Each row of a before or after table is a point. One or more steps were done to the points. Then noise was added and the rows were shuffled. The steps act on columns, c1 being the first. What was done? A step turns or swaps two columns, mirrors them in a line or flattens them onto one, adds a multiple of one to another, or multiplies or shifts one. Angles are multiples of 10 degrees, from the lower column toward the higher: turns from -170 to 170, lines from 10 to 170 but not 90. Use the fewest steps. Two steps may share a column if one is a turn and the other turns, adds or multiplies; they go together, in the order done. Otherwise the lowest column goes first.

Before, 10 rows:
[[ -5  12  -4]
 [  7 -23   9]
 [ -5   7  24]
 [-12 -38  14]
 [ 29   1  -6]
 [-12  13  33]
 [-13   8 -13]
 [-11 -12   5]
 [ -9  10  -4]
 [-12  10  -3]]
After (10 x 3):
[[  5 -29  11]
 [ -7  26  10]
 [ 22  16   9]
 [ -6  25  10]
 [ 10 -95  13]
 [  9 -57  -6]
 [ 32  32  18]
 [-15  19  11]
 [ -1   1 -31]
 [ -4  31   5]]
Steps: turn c1 and c3 by -80 degrees; multiply c2 by 2.5

Before:
[[ 26  46  91 -16  15 -14]
 [-20 -13  58   9   7  12]
 [ 29 -13  25   2 -26  -8]
 [ 11 -22  17 -18 -27 -30]
 [-44  11   9  24  30  28]
 [ -8  15  23 -24  54 -95]
 [ 58 -47  32  13  27   6]
 [ 13 -68  29  -8 -28   0]
 [-15   3  26   3  -8  39]
 [-76  43  11  23 -44 -47]
 [  8 -44  41 -16  32 -43]
 [-36 -35  14  -1 -32   8]
 [-18  -1  45 -39 -20 -15]
 [  0  54  28  14   4 -15]]
After, 14 rows:
[[ 14 -33 -14   0  46  10]
 [-15  46 -91 -16 -28 -15]
 [ 43  44 -11  25  76 -48]
 [ 21 -12 -57   8   3  14]
 [-37 -12 -22   3   8  -6]
 [ 52   9  -8  23  -4  28]
 [-25 -68 -29  -9  17   0]
 [  9 -45 -41 -17 -32 -45]
 [  2  56 -28  15  -4 -15]
 [-38 -47 -33  13 -53   5]
 [ 34  14 -23 -24 -43 -96]
 [  6   0 -45 -40  26 -14]
 [-23 -24 -16 -17  18 -30]
 [  8   3 -25   1  15  40]]
Steps: turn c1 and c5 by -150 degrees; multiply c3 by -1

Before (11 x 9):
[[ 28  36  -2 -30 -51  46  27   1 -40]
 [-56 -15 -13  37  -2 -31 -26 -18 -16]
 [ 56  84  36 -22 -41 -22  31 -19 -16]
 [-34 -42   8 -32 -29 -18 -60  -7   9]
 [ -4  16  -3  51 -74  32 -56 -21   0]
 [-34   3 -36   9   8   7 -38  -1  49]
 [ 41  -1 -28  15 -58  -5  -1 -34   2]
 [-41 -33   6  36  29 -33  48  19  71]
 [ 70  29  68 -17  22  38  65  -9   4]
 [ 12 -27 -15  69  12 -20  -1  85  54]
 [-20 -39 -37  50  41 -21 -36  11  26]]
After:
[[-34 -33 -37   9   8   1 -15   3  -2]
 [ 56  58  39 -24 -39  22 -68 -20 -70]
 [-53 -31 -14  38  -2  23   7 -28 -64]
 [ -2 -51  -2  50 -77  12 -34  37 -46]
 [ 37   1 -28  12 -59  36   2   2 -47]
 [-43  32   4  35  26 -12  47 -33  14]
 [-36 -70  10 -34 -27   7  18 -14 -39]
 [ 13  -9 -13  65  11 -80  27 -35   4]
 [ 28  40  -1 -33 -55  -8 -21  48 -86]
 [ 70  71  66 -20  21  -1  -7  37 -47]
 [-17 -44 -39  52  43  -5  22 -24 -20]]
Steps: turn c2 and c7 by -70 degrees; turn c6 and c8 by 100 degrees; shift c9 by -50

Before (14 x 11):
[[ 30  -5  14   2  -7 -18  35 -31  18 -41  10]
 [ 51  -3 -22 -30 -18   2  14 -38   4 -12  -1]
 [ 11  11  20  47  21 -48  54  -1 -27 -16 -11]
 [ 53 -47 -28 -12 -35  24  -7  28  28   5 -25]
 [ -3 -16  32  35  21 -37  27  11 -50   1  20]
 [  0 -20 -31   3   7  10 -23  30 -10   8 -27]
 [ 49  13  -6  10  -5  32   4 -22   3   1  -4]
 [ 23   2 -37  -5 -23  -5   9 -17   0  32  -8]
 [  4  13   0   4 -35  -6 -15 -19  -1  22 -17]
 [-10 -15   7  -8  21 -27   1  24 -16  24 -34]
 [  8   6 -41  17 -48  30 -17 -10 -49   1 -31]
 [-10  -7 -30  12 -25  34  12 -18 -12  16 -15]
 [ 30 -65 -22   5   8  -4 -27   3  14  19 -41]
 [ 33   7  -9  13   8 -32   8 -19  26 -17  27]]
After:
[[ 24   7  -8   0 -46   7   7  15   1  30 -36]
 [  4   6 -18  -8 -68   2 -19  19  -2  21  -2]
 [ 31 -70 -42  -4  15  -2   0  -4  12  19 -20]
 [  8   3 -32   7 -96 -34 -18  10 -49   0 -41]
 [ -4  -8  21 -48  43   6  30 -12 -52   1  33]
 [ 13  28 -11 -68  41   6  48   0 -24 -17  20]
 [  0 -27 -25   4  15 -10 -14 -32  -9  10 -28]
 [ 29   9   9 -10 -13  14  35  31  18 -40  15]
 [ 50 -46 -25  26 -71 -11  10 -30  27   4 -28]
 [ 48  14  -4  11 -11 -33   0  22   3   0  -6]
 [-10  -3 -15  14 -48 -34  15  17 -12  17 -31]
 [ 32   7  30 -31  17  17   1  20  24 -16 -10]
 [ 52   3   1  23 -35  18  14  38   7  -9 -22]
 [ -9 -15 -33 -11  42  26   6 -21 -16  24   7]]
Steps: turn c2 and c7 by -20 degrees; swap c3 and c11; turn c4 and c6 by -140 degrees; multiply c5 by 2; multiply c8 by -1

Before, 13 rows:
[[ 27  21  13  -3 -22 -17   0   6  12   4  19  -4 -12  14]
 [  3  14   3  -5  17   8   1   4  16 -18  63 -14  -8  20]
 [ 35   5   0  19   1   3  14  35  23   7   2   1 -11   2]
 [  1  14  -4  -7  15   2  13   5   5  -9  -3 -12 -18 -20]
 [-17  10 -11  -6  12 -11 -19  40  10  10  17 -16  -3   2]
 [-12   4  16  24  16   1 -45 -10  25  -4  -9  -6  -3  14]
 [-12  10 -13  33  -9  16 -17  -7   3  14  -9  -8  -8  23]
 [  3   2  18  -6   3 -19 -16   2   7   3  10 -13  69 -70]
 [-12 -14   9  18 -14  -9  13  -7  19 -12 -12  -2  13  23]
 [-14  16  -1  -7  11 -13  12  -4   3   8  28  29  -1   9]
 [ 11  -8  -9 -13  19  -1  16  -8  -1  12  -9  -1  -2  24]
 [ 20  15  -2  -7   6   1 -23  -6  34 -51 -11  -6  65 -20]
 [ -8   5 -11  34  10 -28 -24  -9   6  -1  15 -12  -4   7]]
After (13 x 14):
[[ 37 -26  -2 -51 -38   6   3   3  23   4  -4   1 -13  -1]
 [-12  -7   0  25   2   9  17 -13   3 -12  25  28 -16  10]
 [  2  -5  -5  24 -11  -9  -3 -14   5   4  -7 -12 -19 -20]
 [ -7 -41 -13 -95   7   1 -15 -10   5 -25  24 -13   9   9]
 [-13  -4  11 -57   8 -12  12   9  19  -8 -16   0   7  23]
 [-11 -44 -17 -91   9  17 -21   5   2  16   0  -8   8  23]
 [ 20 -10  -2  28   4 -50  23  -6  34   0  -3  -6  66 -17]
 [ 27 -15  16  12  -6   5  -1  22  13 -16  16  -7 -16  15]
 [-11 -28  22 -66   5  -3 -34 -18  24  -1   4  -7  29  13]
 [  2 -10   4  18  -7 -20  15 -18  17  11  61 -14 -21  19]
 [  2   4  24  19  -5   5  34  -3   4 -17  16 -14  60 -67]
 [ 14  18  -8  31   7  10   6 -18   1  -2 -16  -3  -8  25]
 [-18  -3 -15  20 -43   9 -10  -5   9 -12  24 -13   6   3]]
Steps: multiply c4 by 3; turn c2 and c4 by 160 degrees; multiply c3 by 1.3; mirror c5 and c8 in the line at 130 degrees; swap c6 and c10; turn c7 and c11 by -20 degrees; turn c7 and c13 by -40 degrees
